Each row is a point. The last column is the point's height on a tilted bowl or saddle (a function of degree 2), plus a little noise. Count its main directions that bend up, bend down and stay straight.
In the rows, 128 means zero.

Points:
[[156  65 168  85]
 [119 105  88  71]
 [118 107 104  88]
 [101 161 120 147]
 [ 89 115 124 116]
 [129 139 128 119]
 [134 142 154 122]
 [130 118 163 108]
 [ 74 102 148  93]
 [137 168 117 119]
 [ 71 141 174 110]
 [125 165 140 131]
 [129 111 183  91]
 [123 122 118 107]
 [ 84 111 125 114]]
Directions: 1 up, 2 down, 0 straight

Points, 15 rows:
[[139 142 137 128]
 [145 116 158 127]
 [154 142 108 110]
 [ 97 114 118 158]
 [184 110 215  67]
 [105  98 142 175]
 [107 112 135 157]
 [133 105 128 146]
 [ 81 134 125 152]
 [135 108 112 142]
 [126 156  84 124]
 [174 142  58  86]
 [131 133 125 131]
 [158 106 119 121]
 [144  94 134 147]]
Directions: 1 up, 1 down, 1 straight

Points:
[[ 72 170 127 148 150]
 [153 118 135 132 139]
 [124 154 177 106 165]
 [123 132  95 137 127]
 [ 96 145 154 145 148]
 [139 157 139  72 157]
 [109 143 115 133 130]
 [ 80 112 174 105 162]
 [103 165 133 116 149]
 [179 161 176 108 180]
 [138 116  91 139 131]
 [128 117 113 118 137]
 [125 136 145  72 141]
 [202 165 143 100 204]
 [ 97 142 123 107 134]
 [151  98 131 121 148]
 [130 107 138 120 141]
 [125 158 145 133 148]
 [127  80 132 198  92]
 [ 80 119 140 133 142]
 [ 80 116 127 103 131]
 [161 116 132 171 108]]
Directions: 2 up, 1 down, 1 straight

Points (40 x 7):
[[108 137 198 121 190 161 125]
 [130 143 111 181 102 130 128]
 [107 136 129 103 145 181 146]
 [106 190 157 119 137  95 120]
 [ 92 115 172 131 155 120 118]
 [130  79 107 114 109 150 116]
 [105 166 129 149 146 135 130]
 [124 136 165 103 173 181 159]
 [134 156 103 100 165 128 142]
 [140 127 117 104 131  84 137]
 [ 91 130  93 114 133  83 146]
 [109 137 103 124  97 105 157]
 [132 157 136 119 114 140 121]
 [108 178 139 181 131 134  99]
 [ 50 128 105 117  78  88 224]
 [164 131  90 119 144  94 111]
 [149  91 155 107 142 110 157]
 [143 148  74 122 188 103 116]
 [ 77 174 136 121 134 194 123]
 [140 128 114  73 111 135 142]
 [ 93 114 116 136 169 134 143]
 [ 55 146 163 157 168 123  79]
 [194 142 113 106 154 105 111]
 [107 107 115 109 147 102 138]
 [ 97 179 119 123 120 133 146]
 [111 126 136 111  94 155 130]
 [120 113 129 124 142  87 144]
 [147 132 161 110 126 100 141]
 [137 141 123 113 102  67 135]
 [100 120 102 125 101 147 145]
 [142  98 115 136 125 129 142]
 [186  77 163 128 134 116 162]
 [ 99  99 131 103 107 120 144]
 [137 111 121 159 106 127 133]
 [104 137 110  97 185 134 147]
 [ 84 133 124 121 123 156 144]
 [115 157 118 116 163 109 141]
 [107 141 171 154 146 153 103]
 [171 154 101 129  68 139  36]
 [147 126 119 104 134  88 136]]
Directions: 2 up, 3 down, 1 straight

Points, 40 rows:
[[126  96  85 141 154 128 167]
 [ 91 144 132 150  89 131 115]
 [113 122 154 111 123 165 127]
 [132 127 110 155  93 142 125]
 [ 87 139 125 147 110 128 120]
 [138 137 128  82 130 110 120]
 [165 130 150 127 145 101 132]
 [135 123 113 131 154 146 137]
 [180 158  79 122 140 151 155]
 [107 119 150 157 120 170 107]
 [137 152 126 110  89 140 110]
 [118 129 142 182  73 129 117]
 [136 104 179  81 131  99 167]
 [105 121 135 106 126 150 128]
 [137 139 138 234 161 137  82]
 [147 134 148 125 164 113 120]
 [132 116 106 140 174 128 145]
 [126 136 131 169  99 118 122]
 [130 145 141  94 129  87 114]
 [ 95 147  95  82 175 154 156]
 [158 127 158 129 137 100 131]
 [174  95 168 123 122  83 168]
 [133 130 121 100 165 140 142]
 [103 122 101 124 147 135 143]
 [110  84 103  71  91 121 117]
 [152 116 123 150 152 164 130]
 [102 120 122  88 134 123 132]
 [167 100 100 122 192 167 191]
 [129 158  76  92 150  69  97]
 [108 150 159 120 103 128 110]
 [112 165 162  82 136  89 106]
 [130 130  95 143 114  89 134]
 [108  68 159  75 171 125 216]
 [148  83 146 142 106 147 114]
 [119 147 141 144 159  94 114]
 [162 114 165 112 162 115 145]
 [112 119 127 178 146 118 119]
 [182 137 118  67  98 111 133]
 [115 115  86 105 171 182 197]
 [160  90 179 110 116 116 151]]
Directions: 4 up, 2 down, 0 straight

Points, 61 rows:
[[143 115 104 141 145 171 114 119 112]
 [133 117 102 140 152 128 122 153 122]
 [ 81 141 171 101 165 138 132 154  93]
 [137 106 105 110 125  99 167  97 121]
 [ 92 145  99 132  96 155  91 134 106]
 [142 107  97  70 123  99 116  84 102]
 [109  94 102 132 132 124 139 111 129]
 [136 109 110 161 128 141  97 162 106]
 [ 96 126 116 153 106 154 126  93 126]
 [160 108 113 154 113 120 142 113 124]
 [ 80 179 123 139 176  60 149 128  97]
 [143 116 100 126 137 179 181 146  93]
 [110 156 171 120 101 138 164 100 108]
 [125 127 147 160 104  78 174 169  99]
 [163  79  82  97 156  74 155 131 107]
 [ 97 170 109 104 153 100 129 137 113]
 [113 155 109 110  83 116 176 152 103]
 [144 123 152  97 144 168 104 135  84]
 [109 133 206 144 169 108  76 109  82]
 [164 114 111 139  95 166 132 153  90]
 [187 101  57  79 142 137  91 173  43]
 [113 154 144 125  91 130  82 140 111]
 [192 112  92 145 106 138  90 126  93]
 [114 140 122 133 112 175  98 140 105]
 [119 139 126 148 157 154 192  86 110]
 [ 94 151 130 132 133 178 110  77 118]
 [103  95 110 187 101 131 148 124 111]
 [124  94 124 155  76 109 140 180  86]
 [112 124 142  96 139 114 138 123 120]
 [117  78 151  81 126 142 112  94  87]
 [106 155 172 175 132 184 122 150 103]
 [135 135  81 143 146 129 110 148 122]
 [132 127 122 124 109 147 148  96 119]
 [132 130 100 129 122 179  87 151  89]
 [101 167 167 164  91 131  78 102 124]
 [141 111 107  68  97 142 180 117  90]
 [151 143 131  69 101 121 137 128 108]
 [134  94 110  98 123  82 114 156 109]
 [138 107 109 158 112 106 183 117 117]
 [136 135  79 177 138 134 180 139 119]
 [142 144 122 109 124 112 105 159 113]
 [174 187  92 129 147 112  98  85 122]
 [198 121  77 176 106 115 181 143  91]
 [116 111 141 144 124 145 146 164 109]
 [150 108 102 125 119 150 141 156 107]
 [101 118  93 159 120 159 180 163 106]
 [147 164 136 124 138 120 160 127 125]
 [157 131 178 118 149 153 101 127  89]
 [141 116 183 113 134 161 126 181  66]
 [116 105 173 111 109 137 132 109 103]
 [156 139 124 120 150 177  91 170  75]
 [100 120  80 125 153 116  83 109 114]
 [139 186 122 164 157  99 108  92 147]
 [126  96 126 129  77 146 140 156  93]
 [135 140 149 142 122 107 156 126 129]
 [123 144 103 105 124 125 108 132 119]
 [134  80 129 119 106 140 132 116 106]
 [ 87 112 156 156 147 154 134 107 121]
 [101 192 120 152  66 125 131 131 114]
 [147 118 115 144 107 153 121 122 115]
 [118 152 155 111 146 114 152 126 120]]
Directions: 0 up, 6 down, 2 straight
